Each point is reached from the start by the listed moves, each made once or not at all, plus a little noise. Say if it took an odd or an even number of moves. Then give how often each move was made.

Moves:
(1): [ 6.8 -4.8 -1.9 -5.5]
(2): [ 3.7  5.0  8.2 -3.8]
Start: [ 0.3 -6.5 -3.4  2.0]
Points:
[ 0.6 -6.8 -3.0  2.7] -> even (0, 0)
[ 4.0 -1.1  4.8 -1.2] -> odd (0, 1)

Moves:
(1): [6.0 0.4 2.0 0.6 3.8 3.2 6.4]
(2): [-0.5  6.4 -4.0  0.0 -1.7  1.4  0.3]
(3): [ 3.3  5.1  8.7 -2.5 -5.0  1.1 -2.4]
(4): [-2.9  3.7  1.2  5.2  3.7  0.5 -1.9]
(5): [ 2.3  2.8 -0.9 -5.3  4.3 -4.2  1.7]
(6): [-4.8  0.6  2.2 -1.6  0.9  5.9  7.0]
Start: [ 2.1  0.9  0.4 -1.7 -1.5 -0.8 -3.1]
Points:
[-4.9  5.5  3.8  1.8  2.6  5.6  1.9] -> even (0, 0, 0, 1, 0, 1)
[ 3.0  2.2  4.2 -2.1  2.6  7.6 10.7] -> even (1, 0, 0, 0, 0, 1)
[ 4.9  3.7 -0.2 -6.5  3.1 -5.2 -1.8] -> odd (0, 0, 0, 0, 1, 0)
[ 3.2 10.3 10.9  0.6 -3.2  0.4 -7.3] -> even (0, 0, 1, 1, 0, 0)
[-1.0  4.9  1.7  3.0  1.8 -0.5 -4.8] -> odd (0, 0, 0, 1, 0, 0)
[  2.6   9.2  10.5 -11.0  -1.4   1.8   2.8] -> odd (0, 0, 1, 0, 1, 1)
